Each row is a point. The window is the flat piece filled in between its corners: a triangle in 3 columns, a solid with four corners in 4, and so on. A path goes straight from each point to the next, and from the last back to the first. List the points from which the path goes on through the window.
In the rows, zero is written as 128.

Window (3 x 3):
[[103 145  75]
 [123 135 142]
 [169 146 147]]
Path:
(1): [159 165 172]
(2): [153 130 146]
(3): [135 117 111]
(4): [106 166 183]
(5): [117 167 102]
(6): [133 114 101]
(7): [164 120 135]
(8): [161 171 153]
Through the window after points: 3, 5, 7

Window (3 x 3):
[[145 159 147]
 [135 143 162]
 [ 94 108 109]]
Path:
(1): [ 92 158 114]
(2): [129 103 122]
(3): [152 145 163]
(4): [122 162 161]
(5): [132 188 152]
(6): [168 161 176]
(7): [110  83 105]
(8): [ 87 134 118]
(9): [ 97 137 133]
(10): [140 115 113]
(11): [164 134 148]
(12): [145 188 163]
Through the window after points: 7, 9

Window (4 x 4):
[[ 97 132 120 140]
 [134  60 106  77]
 [110 158  80 146]
 [135 144 166 130]]
Path:
(1): [ 92 201 147 123]
(2): [120 146 136  93]
(3): [146 102 159 145]
(4): [120 130  82 149]
(5): [ 76 169 102 131]
(6): [ 99 148 113 109]
(7): [107  96 128 175]
(8): [132 125  99 141]
(9): [ 99 139 110 100]
(10): [123 113 153  71]
(11): [128  93 131 128]
(12): [152 122 162 151]
Through the window after points: 2, 6, 8

Window (4 x 4):
[[127 117 167 104]
 [111  84 135 129]
 [179 122 140 127]
 [ 83 140 138 171]]
Path:
(1): [ 80 119 181 170]
(2): [110 146 110 141]
(3): [109  93 129 112]
(4): [120  92 160 174]
(5): [135 100 163 121]
(6): [119 127 146 105]
(7): [ 75 121 123 146]
(8): [ 86 127 168 168]
Through the window after points: 1, 3, 5

Window:
[[121 157 110 177 113 152]
 [122 148  84 149 149 169]
 [222  90 122  80  93  51]
 [102  99  90 135 100 127]
 [124 171 142  85 130 125]
 [143 112 134 146 131 153]]
Path:
(1): [145 106 125 131 113  95]
(2): [121 158 110 119 133  95]
(3): [139 119 120 106  98 148]
(4): [171 123 141 122  86 177]
(5): [124 126 121 155 141 136]
(6): [172 112 133 136 133 100]
(7): [153 105 116 103  92 151]
(8): [145 113  84 112  80 154]
Through the window after points: 4, 6

Window, 6 rows:
[[130 107 109 160 150 128]
 [116 187 146 121 128  96]
 [131 129  99 148 131 204]
 [107 103 190 160 126 170]
 [124  97 127  88 149 117]
 [ 88 131 159 140 163 108]]
Path:
(1): [149 151 147 139 171 146]
(2): [ 82 119 162 130 113 117]
(3): [ 94 109 138 104 119 131]
(4): [126 136 179 160 183 147]
(5): [123 130 161 129 154 127]
(6): [ 66 138 135 161 117  73]
(7): [ 77 107 154 134 104 104]
(8): [160 147 123 122 152 164]
Through the window after points: 1

Window:
[[ 95  50 116 173  73 131 165 149]
 [130 141 121 116 162 175 116 142]
 [120 127 204  83 128 138  98 143]
 [106 195 118 127 146 167 110 117]
 [175 112 169 110 122 125  78 145]
 [119 133 114 127 161 113  96 142]
 [120 157  85 137 163 133 158 106]
 [176 114 124  71 117 106  81 173]]
Path:
(1): [152 100 119 104 121 145 107 101]
(2): [126 142 177 132 152 105 112 205]
(3): [131 154 162 140 144 141 153 176]
(4): [124 111  99 113 124 152 103 102]
(5): [147 126 123 102 114 129  95 125]
(6): [146 131 124 101 142 125 127 191]
(7): [143 136 145 113 129 122 117 173]
(8): [154 110 138 119 136 157  59  78]
(9): [117  71 115 124 110 124 106  96]
(10): [141 105 127 118 105 123 125 176]
(11): [115 195 195 132 160 120 102 163]
(12): [118 135 136 103 130 154 108 124]
(13): [110 106 123 106 120 128  95 126]
(14): [145 129 130 125 144 137 121 162]
(15): [127 206 104 135 126 161 145 164]
(16): [ 98 134 142 115 159 150  74  82]
Through the window after points: 7, 9, 11, 13, 15

Window, 8 rows:
[[175 114  73 108 205 125 179 178]
 [109 161 107 154 112  99 163 123]
 [148 124 101  73 181 133 183 140]
 [117 154 107 147 128 154 132 128]
 [147 147 166 138 122 119 128 126]
 [ 93 148 149 170 141 107  97 103]
 [144 109 137  79 101 107 107 141]
 [159 188 101 107  97  86 123  95]]
Path:
(1): [160  93 111 112 110 134 124  98]
(2): [170 113 108 113  70 131 133  83]
(3): [125 180 122 112 160  89 130 138]
(4): [126 167 118  69 146 106 142 143]
(5): [156 140 109 142 123 112 148 112]
(6): [181  96 148 122 116 149 150 106]
(7): [131 150  90  93 144 105 137 158]
(8): [149 141 127  96 155 107 132 167]
Through the window after points: 2, 4
